Rows are points. Any point is a mix of the corners, with weights that add up to 1. It lies inside the corners' shape when no weight is negative. Say inside or outside, and name the corners with a negative weight.

Corners:
(1):  9 10 39
(2):  33  38 -14
(3): -95 -14  16
(4):  65 -71  -8
Points:
-29 -41  17 -> outside (2)
-11   7  21 -> inside
51  4 -2 -> outside (3)
-2  6 29 -> inside
 55 -46 -22 -> outside (1)
24 -7 17 -> inside

Corners:
(1): -11 -95  18  22 -13  51 -33  57  -6 -60  -5
(2):  25  31  67 -45  31 -82 -36  -9 -11  18  25
(3):  28   5 -65 -65 -72  27  67 100 -44 -40 -38
(4): -33  25  33  30 -53 -56  -2  28  27   1 -34
(5): -70  28  40  29  15  25  45 -15 -20  43 -35
(6):  42  43 -27  25  -3 -13  51  25 -38  36  -9
(7):  37  14  45 -61 -14  46 -54  21  15 -28 -14
(8): -17 -42 -28 -71 -48 -33 -23 -24   3  49 -10
(9): -53  31 -53 -41 -23 -69 -51 -16   9  31  73
(10):  52  18  44 -22 -19  51  20  87 -49   7  18
(11):  -5  18  31   2 -40 -75 -52 -36 -45 -17   6
(12):  -4 -63  -9 -33 -19  40  14 -27  13 -35  67
Points:
-18  -1   9 -14 -14 -25 -11  27  14  11 -23 -> outside (10, 11, 12)
-11   8 -12 -29 -23 -16 -18  17  -9   6  31 -> inside
 -8 -51  11  -3 -19  20 -19  28  -7 -27   3 -> inside
  0  -6  -5 -23 -23  -8  -1   6 -12  19  -6 -> inside
 -8  -4  -6 -12 -20 -16   1  15 -16   2  14 -> outside (7)

Corners:
(1):  -1  10  27 -22  31   3   2 -34  20 -33 -35  11 -18  -1  23  12 -39  30  36  -2
(2): -41 -16 -12  -7  28  -1  27 -32  -5  16  -7   9  -1 -16 -24 -19   9 -13  32  19
(3): -69  -3   1  24  33  12  28 -31   1  44 -38  -3  17  11  -8  -6 -36  19 -10 -18
(4):  13  -1 -17  -6  17 -45 -15  47  -6   3  16  13 -25  26  67 -16   5  13  -1  67
(5): -10 -24  34 -12 -87  -3  14 -14  -4 -10 -10 -31   6 -15  21 -39  68   4  -9   2
(6): -22 -28  41  68   6 -28   0 -37   9 -37  -3 -32 -15 -15 -28 -37  42  22  30  -1
(7): -21  -6  32 -27  13  -7  23 -17 -20   0  -5  -4  -8   3   1 -50  65  14  14 -27
(8):  17  32   9   4   3 -55 -20 -14  11 -20   4  -1 -11  32   7 -41  69  10 -16  87
(9): -12  44  46  24  21  14  20   1   5  37  14  38   2 -20  20 -36  18  -4  21 -20
(10): -25  22  31 -15  17 -13  -6 -15  10 -41  14  27 -12   3   9 -37  -3  -4   6  14
(11):  -5 -21  18  18  -6 108  13 -32   6 -50 -45 -25 -18  78   7  64  23  34  -6  19
(12):  11  -5 -24  16 -19 -26  24 -26   0 -28  16  24   4  -1 -12  -6  -2  24   9 -28
(13):  25  -5  24  -6   0 -27  12 121  -3 -43 -59  19 -28  48 -23  16 -18  36  -9   9
(14): -13 -14 -39  38 -18 -32  13  14  10 -20 -46   4 -35 -14 -15 -31  -4  10  -9 -34
(15):  18  69  -2  10  33 -31 -12 -31  54 -36  -2 -71 -13  -7  29  43 -49 -31  -9  19
(16):  -8 -39  24  38  32  62  20 -29  -4  66   4  -9  -1  45  -9 -31 -16 -12  64 -16
(17):  -16  -15  -20   23  -13    6  -34   45   23  -21  -20 -113   29    3  -30   -9   12   14   26   21
(18):  -2  -8  44 -20  26 -13   8 -15  36 -33 -89  29  23  13  31   3  59  -3 -12 -20
(19):  26   9  32  18  33 -33 -14 -29 -12 -20   2  17  -5  -8  40 -40  23   2 -20  61
(20):  -9 -19  42   4  42  50  18 -29  49 -33   7 -33 -10  -9 -22 -12 -30  25  14  21
(21): -26 -30  22   9  23 -33 -34 -19  18   8 -21   3  -4 -25 -12 -23  40   8 -23   6
Points:
 -3 -10  10  12   6 -30  -1  -6   9 -12 -21 -19  -4   1   6 -23  10  13   0   6 -> outside (2, 9, 10, 11)
 20  19  26 -18  18 -14  -4  22  20 -25 -16 -10 -11  13  34 -14  -1   4   4  25 -> outside (2, 3, 6, 11, 12, 21)
 -9  -2  10  13   6  -9  -1  -2   7 -12  -5 -20  -7   2  -6 -17  11  12   8  10 -> outside (18)
 -3   2  18  11  11  -9   7   6  11 -18 -18  -7 -10   8  -2  -7   3  10   6   6 -> inside
 -4  -2  19  13  12 -13   6 -15   7 -12  -9   6  -9   6   6 -19  16   9   4  11 -> outside (17)
-28  10  33  32  50  36   2 -50  25   5 -13 -14   1   1 -10 -15  16  -6  13   0 -> outside (1, 4, 5, 12, 13)
 16   9  13  24  12 -25  24 -20  19  -1  -9  10  -9   3  13 -17 -11   4  12  27 -> outside (7, 10, 11, 17, 21)
 -6   1  21  21  12 -18   2   5  11   2  10 -23  -8 -16   3 -32 -27   6  15  -8 -> outside (2, 8, 11, 18)

Corners:
(1):  23  45  38 -56  -3 -14  -7   4  -8  22 -27 -11  54   6  61  46 -30   5 -16  -5
(2): -65  25 -34   5  22   0  49  23 -54   9   3 -10  13 -29  21  33 -81 -10   9   7
(3): -63  29  -3 -12  -9 -16   5  -9  68 -64 -40  28  92 -54 -26 -27  72  13  11 -75
(4):  31  -7  44 -10 -82 -29 -36 -60 -23 -52 -52 -34 -51  25 -23 -34  29 -18 -13  58
(5):  30 -54 -44  18 -54 -35   3 -30   3  13  -7   1 -31 -23 -22 -22 -44 -56  63 -33
(6): -57  11 -35 -48 -34  23 -15  -7  28 -16 -43 -27 -69  24  45 -97 -84 -61  -2 -26
(7):  -2 -46 -31  -3 -43 -11 -10  76 -37  72   0  -3  55  -7   4  42  29 -37 104 -38
(8): -22  23 -29 -98 -21  22 -10  56 -54  29 -38  40  -4  42  28 -20 -42  52 -35  32
(9):  24  18  22  34  40  54  29 -41 -46  28 -15 -32 -14  -5  18  74  48  75  37  38
(10): -24 -38  28  18   3 105  16 -46 -23  -4 -29  42  24  49  46  54  -8  -8  25  54
(11):  24   4  70  28 -27 -42  -6  61 -63  34 -26  45  -2  -6   3 -80  53 -36  13 -38
(12):  10 -13   1 -15 -51  26  57 -20  -6 -54  42   9  41  24  60 -42  36 -10  37  11
(13):  17 -32 -29 -15 -34  25  20  -9 -31 -29 -73 -39   4  12 -25  -6 -42 -36   8  24
(14): -13 -65   6  -8  34  19  -8 -57 -53 -11   8   6 -42 -59  38  -8  25  17 -17  31
(15):    2  -28 -121   15  -43   61   37   23  -44   63  -42   59  -12  -29  -49   96   39  -15   54   -7
(16):  55 -10  47 -37  13  56 -44   2 -91  -6  74 -22 -32   9 -60  12  74   6   5  49
(17):   2 -13 -51  11   8  31  16  28 -29  75  -8  33  74 -19 -33  21  83  -5  24  48
(18): -12  -2  75  13 -36  40  46 -48   1   9  37 -21  -7   8  15  -1  -6   7 -16  19
(19):  20  -8  18 -22  23   7  56  45  11   0  11   0  12 -22  -9  38  11  10  11  36
(20):  36 -38   6  63 -48   8  -4  37  -9 -29  -3 -13  30 -26  11  12  51  18  -4   9
(21): -10  -2 -10  -4  11  -1  13 -24 -27   3 -14  17 -19  91  -7  22  24  14  -5 -50
Points:
  5  -5   4   5 -15  13   9   1 -15  -1 -13  -3  18  -9   8  14  20   8  13   2 -> inside
 18 -10  29  -8 -13  12  19 -13 -18 -20  17 -52   1   9  25   0  -2   1  -8  29 -> outside (3, 5, 8, 10, 11, 15)
 -3 -22   2  -1  -8  41  13 -21 -24  -9  -7   6   6   7  11  38  12   9  19  16 -> outside (6, 11, 17)
  2  -5  -3   3 -16  14  13  10 -22  10  -9  -3  16   0  -7  12  16 -15  27   1 -> outside (8, 14)
  7 -12   8  -8 -22  16   3  -9 -19  -5 -14  -1   4   3   1   2  21  -2  10  11 -> outside (2)
  1 -13  -9  -8 -15  16  12  15 -25  15  -9   5   9  -3  -2  16  14  -8  23  10 -> inside
 -1  -6  19  -9 -15  21   8 -24 -13  -9   1  13  -8   7  -6 -15  43   3   6  17 -> outside (1, 2, 7, 13, 20)
  6   2  20  -9  -9   4   1 -15 -20 -46 -19 -16 -27  34 -10 -31  -2   4   6  -5 -> outside (1, 7, 14, 15, 17, 18)
 -3 -15   2 -10  -4  22   4 -10 -33  -1  -3   1  -6   2   7   4  11  -2   6  11 -> inside

Corners:
(1): 104   5 -25 -53  18   7   4  59  -9 -28 -32  22   0 -12   5  -9  14  39 -11  -4
(2):  33  38  22 -14  28  13 -22  52 -55 -13  -8 -14  10 -12  27  -6 -28  24   3 -21
(3):  62  62  26  19   9 -49   6  42  -8 -47  20  -2 -19  -8  82  57 -14  16  39   8
(4):  79  21 -24  71  21 -54 -16  53 -32 -53 -59 -57   6   4  47  51   0 -42  25 -32
(5):  44  44 -81  58 -11 -77  54 -11 -24  20  66 -59  26  -8  33  22 -14 -64  -2  -8
(6): -50  15 -42   4 -32 -36   5 -26  45  62  34 -67 -44 -75   9 -23  -5  15  24  -3
(7):   6  -6  55   0  32 -33   6 -27   2  10  85 -53 -10 -10  63  75   3 -10 -51 -50
(8):  17 -47  12   0  -1  18 -21 -27  23  89 -12  54  -5  40   6 -88  39  69  -5  18
(9):  55 -31  29 -72 -28  66  -1  43   1  -1 -39  -2  27  33 -47 -22  15  22  16  27
(10): -15 -62  42 -69 -51  -5 -73 -15 -25  -4  48  -8   1   2  36  43 -28 -17 -50 -16
(11):   8  18 -11  -5  20  -8 -18 -36 -39  31  21   0  43  -4  12  14  56  38  36 -27
(12):  20  55 -54  41  -9 -56  40  60  -4  15  13 -58   5 -28  75  65   7 -55 -17  17
(13): -28 -47 -61  49  35 -67  -8  69  -3  31  52 -71  -7 -38 -41   0  74 -68  17  18
(14):  43  19  -3   9  -4 -25  41  30 -33 -31 -28  13  37 -40  14 112 -87 -22 -20  24
(15):  51  20  39 -47 -50  68 -32 -28 -51  -8 -82  50  -2   7 -39 -42   6  46 -37  30
(16):  82  38 -29  54   1  27  67  70 -21  42  89 -35   2 -56  31  48  12 -51   9  -7
(17): -30   0  49 -11 -29  63  37 -79 -34 -15  85  23   4 -13  62  26 -38 -39  -6 -41
(18):  39 -13  76 -81  15  40 -57   5  14  28  -9  71  55 -10  -5 -47   9  22  -4  -9
(19): -14   2 -14 -87  22  73 -51 -28  20  69 -15  50 -45  40 -31 -71   9  19  26  24
(20):  18  -3  38 -66 -13 -13  -2  24 -29  50 -38   5 -16  -1  -5 -19  30  33  19 -18
(21): -28  15  56 -22 -35  10 -44 -27 -25 -47  59  36  -9  42  21  32  -5  -1 -26 -94
Points:
 23   6  16 -30  -4  -7  -5  14 -17  24  -4   1   2  -6  11   0  13  10   7 -10 -> inside
  8   7   5 -11 -11  10 -20   1 -18  13   9  -1  -2   2   9 -11   9  -1   8 -11 -> outside (1, 7, 14)
 26   6 -13   9  -3  -6   7   4 -17  -1  24 -11   1  -1  20  32   1 -24 -11  -1 -> outside (2, 6, 18, 20)
 19  11  11 -13  -2  10   0  -2  -5  19  20  -4  -7 -10  11 -15  14  12  16 -13 -> outside (10, 12, 14)
  5   4   9 -19 -11   4 -29  -9 -14  20   0   7   0  12  10 -28  16  11  11  -7 -> outside (1, 7, 14, 16)
 50  -5  19 -35   2  11 -26  31 -10  17 -11   3   1  -8   1 -24   7  16  -3   7 -> outside (11, 12, 14, 17, 21)
